Rows are points. Two turns around zero, p and q, are shown by what they do to some points. Where does a point land after both, in the order given? Backwards means that the second turn is done in reverse. Each puzzle has new turns, and all numbers are rounded.
In the rows, zero is written as 128.

Turn p:
[81 98] => [ 73 121]
[152 158] => [163 145]
[151 128] => [149 118]
Turn q:
[174 159] => [108 180]
[ 83 104] => [141  79]
[137 101] => [156 131]
[118 148] => [106 123]
Where do these land?
p, then q: [131  86] => [163 104]
q, then p: [ 98 165] => [ 80 128]
q, then p: [173 113] => [168 154]
q, then p: [111 148] => [102 127]

Turn p:
[168 162 126 174 105 124] => [151 130 130 170 158  81]
[119 128 146 130 142 104] => [108 122 147 112 134 119]
[121 154  87 106 118  98] => [120 138  86 107 111  93]
[125 103 125 186 126 156] => [124 102 125 175 163 154]
[113 186 124  98 125 123] => [113 164 124 127  86  93]
[125  41 130  78 184 163] => [136 137 132  71 138 233]
[124 122 158 123  95 128] => [144 102 152 133 105 123]
Turn q:
[165 153 125 111 161 132] => [167 139 142 109 162 121]
[100 121 180 137 106 142] => [121 112 150 171  99 156]
[ 85  61  82 124 175 110] => [ 89  59  98 105 134  71]
[ 79 100 103 130 155  77] => [ 87 103 124 127 117  59]
[147 150 114 113 119 144] => [135 148 133 104 140 147]
[152 178 126 127 105 159] => [136 172 141 121 149 172]
[170 138 121  98 111 125] => [160 152 129  92 118 139]
[127 122 172 184  92 136] => [129 139 107 194 105 159]
Where do these land?
q, then p: [ 99 153 160 112 139 107] => [119 105 177 134 130 111]
p, then q: [156 125  69 113 108 195] => [133 176  76 102 181 158]
q, then p backwards: [156 120 156 153 164 108] => [167 141 119 152  89 136]
p, then q: [142 145 126 158 120  94] => [133 122 125 137 123  79]
q, then p: [151  90  84  80 139  92] => [158 122 105  57 101 109]
p, then q: [ 89 134 138 167 128 182] => [ 94 121 100 182 145 158]
p, then q: [103 130 164 114  98 118] => [132 122 123 141  76 141]

Turn p:
[122  82 158 104 117 145 119 104  80] => [123  97 173  95 151 101 131 144  92]
[112 112 158 157 165 154  82 111 100] => [100 145 167 144 156 122  84 142  87]
[157 133 137  96 166 146 169 144 144] => [118 104 140 140 157 169 156 126 170]
[110 157 126 114 128  98 126 130 184] => [126 173 119 120  97 137 137 123 173]
[137  79 185 145 122 128 124 141  75] => [136 112 163 143 165  93 149 171  79]
[131 119  55 134 125 110 125 136 192] => [116 117  99 152  55 127 114 103 174]
[ 92 172  92 122 110 126 143 175 143] => [126 139  55 109 114 145 122 148 156]
[169 156 146 135 131 150 180 137 138] => [148 119 119 149 150 182 170 116 129]
[105 151  91 130  78 138 106 122 163] => [142 141  98  99  66 142 104 123 125]
[173 116 156 116 178 128 146 100  62] => [131  98 169 142 211 115 138  98 116]
[ 99  90 129 154 112 107 135  87 100] => [104 128 134 117 119  78 143 109  80]
[128 168 103 130 104 105  82 150 155] => [166 161 100 128  95 125  90 134 155]
Turn q:
[160  80 103 164 119 177 137 149 145] => [177 129 118 163 133 158 136 121 189]
[102 104  79  92  96 174 132  98  80] => [150 108 116 139  90 212 118 137  89]
[ 95 157  91 112 127 153 147 171 168] => [103 132 118 104  88 143 134 179 175]
[114 123 132 143 142 177 118 152 111] => [131 129 160 165 115 146 109 146 149]
[ 90 171  80 149 168 125 173  75 176] => [ 39 127  74 114  97 145 122  92 162]
[ 87 142 170 144 153 126 121 108 120] => [ 84 106 162 147 121 105 117 111 114]
[173 110 153 141 143  84  93 162 104] => [162 152 131 150 182  77 125 142 109]
[127 101 167 138 166  96 110 136 147] => [113 103 137 144 178  86 134 130 134]
[141 142 162 104  88 100 159 140  80] => [147 161 158 111 119 121 173 127  72]
[129 115 167 117 120 103 140 103 106] => [127 118 147 125 145 120 152 102  87]
[156 165 125  89 128 131 115 140 152] => [129 150 133  73 140 129 107 148 138]
[162 124 106 143  86  92  92 102 148] => [175 121  81 102 129  97 110 100 120]
Where do these land?
q, then p backwards: [101 149 143  98 148  65 113 130 131] => [ 73  91 135 136 123 128 134 128  80]
p, then q: [110  60 126 166 147 138 168  78 122] => [101  93 140 175  95 129 172 104  73]
p, then q backwards: [141 165 136 119 139 116  91 106 113] => [180 143 140 134 130 143 104 120 123]
p, then q: [164 106 134 176  94 108 106 119 104] => [161 167 118 156 142 101 135  96  91]
q, then p: [129 110 144  96 124 122 102 139 177] => [114 106 160 138 126 114 139 150 176]
q, then p: [125 165  89 200 118 145 173  93  97] => [149 157  92  93  84 149 116  74  69]
p, then q: [148 148 132 144 122 115 146 167  98] => [125 164  95 153 149 135 127 132 150]
q, then p: [106  95 152 133 144 155  74 151 113] => [133 137 157 186 128 107 122 170 110]
q, then p: [168 121 137 118 143 148 119 130 137] => [123 140 155 142 141 154 113 123 149]
q, then p backwards: [100 116  31  93 100 149 114 161 129] => [112 152 110 130  74 173 123 211 161]
p, then q: [137 115 169  82  97 131 160 136 145] => [129 143 159 103 146 154 183 137 150]
q, then p: [108 186 142 111 158 144 172 126 172] => [ 93 166 125  62 107 146 144 156 149]

Turn p:
[116 125 100 116 135 155  98 170  70 149 107 120] => [136 126 120 100 162 176 132 160  93  99 100 105]
[ 73 129  85 126 103 129  83 144 114  86 127  93] => [ 76 147 128 144 115 131 147 180 101 114  86  87]
[151 126 165  87 143  94 142 107 131 132 148 171] => [142  92 120 107 118 108 118 137 171 128 173 163]
[ 97 158  78 141 126 153 138  78 172 164 107 161] => [ 98 162  90 118  99 147 156  77 127 132  96 185]
[125 167 128 120 141 127  91 174 107 142 101 124] => [136 134 140  85 154 142 106 156 129 121  80 120]
[152 114 128 155 164 135 144 134 158 129  99 156] => [133 111 128 143 158 115 108  79 129 118 115 158]
[162 128 141 122 164  94 171 147 143 153 183 165] => [171 132  94 142 161 110 105 128 184 132 172 160]
[121  97 148 110 106 146 126 149 151 113 132  69] => [113 113 151 146 139 127 154 125 135 160 129  64]
[122  99 177 128 121  81 145 127 127 126 161 142] => [122 120 141 137 139 101 114 153 143 152 193 141]
[152 143 118 152 144  84 139  92 121 180 107 148] => [138 152  95  84 121 114  89  93 112 125 151 162]
[145  90 139 104 108 130 138 131 110  90 126 101] => [137  88 140 144 122 110 148 141 111 125 147  86]
[ 98 170 106 170 114 166 169  97 134 122  73 114] => [130 177 154 122 108 116 174  78  83 122  87 151]
[129  92 181 126 100 151 101 149 120  97 178 116] => [128  98 174 175 124 156 122 169 140 154 157  97]
[151 114 145 109 171 121 118 105 115 115 161 106] => [133 116 133 131 116 130 109 124 164  90 165  97]
[126 168  83 153  81 153 117 116 146 123 110 132] => [129 153 114 139  86 136 139 120  98 150  69 141]
Turn q:
[135 115 145 164 124 122 165 134 136 158  83  82] => [109 104 167 171 135 147 115 170  98 156 127 126]
[ 94 133 125 160 131 115 113 116 104 139 172 186] => [138 117  99  98  89 127  92  87 133 125 154 168]
[169 112 173  97 110 140 111 138 100 141 174 142] => [187 131 163  77 110 117 150 143 143 111 134 137]
[134 173 131 163 135 160 106  81 134 154  85  90] => [120 144 142 168 116 159  86 135 136 151 154  59]
[129 142  83 102 133 120  85  96  85 128  97 147] => [132 117  73 120  98 134 112 127 157 112  95  80]
[ 51 120 124 132 127 101 131 157 103 112 197 102] => [124 155  93  96 128  77 103 124  56 111 144 172]
[144 171 114 185  88 127 152 143 134  99 154 140] => [160 138 115 195 118 117 135 106 131 127 169 166]
[177 156 149  86 127 142 148 147 164 149 129 142] => [163 149 162 124 150 146 172 119 155 167 107 127]
[125  99 116 142 110  94 150 105 174 110 132 121] => [ 99  86 135 149 149  93 148 105 117 138 142 132]
[151 107 111 130 159 132  85 124 102 152 126 116] => [139 109 106  96 137 145 105 166 146 121 137 102]
[120 132 165  92 179 133 148 137 134  90 102 159] => [110 150 156 114 159 157 126  94 141  96  75 143]
[ 87 106 112 119 132 119  99 136 143 114  86 121] => [ 66 133 110 127 131 108 116 144 139 123 106 119]
[148  98 116  92 110 161 170 152 151 118 126 115] => [117 134 142 131 144 139 205 147 113 126 121 134]
Where do these land?
p, then q backwards: [169 153 158  95 150 109 117 139  94  91 123 128] => [167 100 164 127 119 102  88 115  88 127 136 121]
q, then p: [153 124 107 147 134 111 157 140 132 145 160 125] => [154 115  99 143 146 149 114 118 125 109 153 140]
p, then q: [108  85 127 137 180 119  52  98 161 149 173 128] => [ 58 185 100 106 121  99 114 110 130 125 194 115]
p, then q backwards: [114 118 110 155 112 127 109 156 107  69 106 138] => [116 111 142 127 115 100 159 142 105 110  94  78]
p, then q: [ 97 120 152  96  95 158 140 131 102 158 141 177] => [137 138 137  95 114 179 177 125 123 134 132 176]
p, then q: [148 137 155 136  99 154 149  92  98 146 116 120] => [179 121 158 116  95 131 156 127 120 118 134 113]
p, then q: [ 99 158  95 135 120 143 142 141 122 105 130 104] => [135 142 133 184 131 142 119 130 114 131 101 135]
q, then p: [126 152 105 130 108 112 152  93 122 157 105 135] => [124 141 118 123 120 151 127 102  78 149 142 110]
q, then p: [100 145 140 146  98 108 139 126 137 146 113 102] => [122 155 136 106 134 140  97 148 100 148 143 133]
p, then q: [109 160 143 140 162 137  74 148 182  95 128 166] => [ 51 142 157 135 121 122  98 117 184 143 119 144]
p, then q: [216 141 105  95 119 121 139 169 117 133 114 108] => [147  77 116 135 171 127 155 187 150 128 115  80]
p, then q: [121  31 125 125 106 120 148  67 180 129 150 110] => [113  89  98 110  96 107 114 103  48 145 203 133]
p, then q: [104 139 141 128 180 144 145 164 111 142 104 125] => [125 147 149 119 173 158 119  97 134 102 100 119]
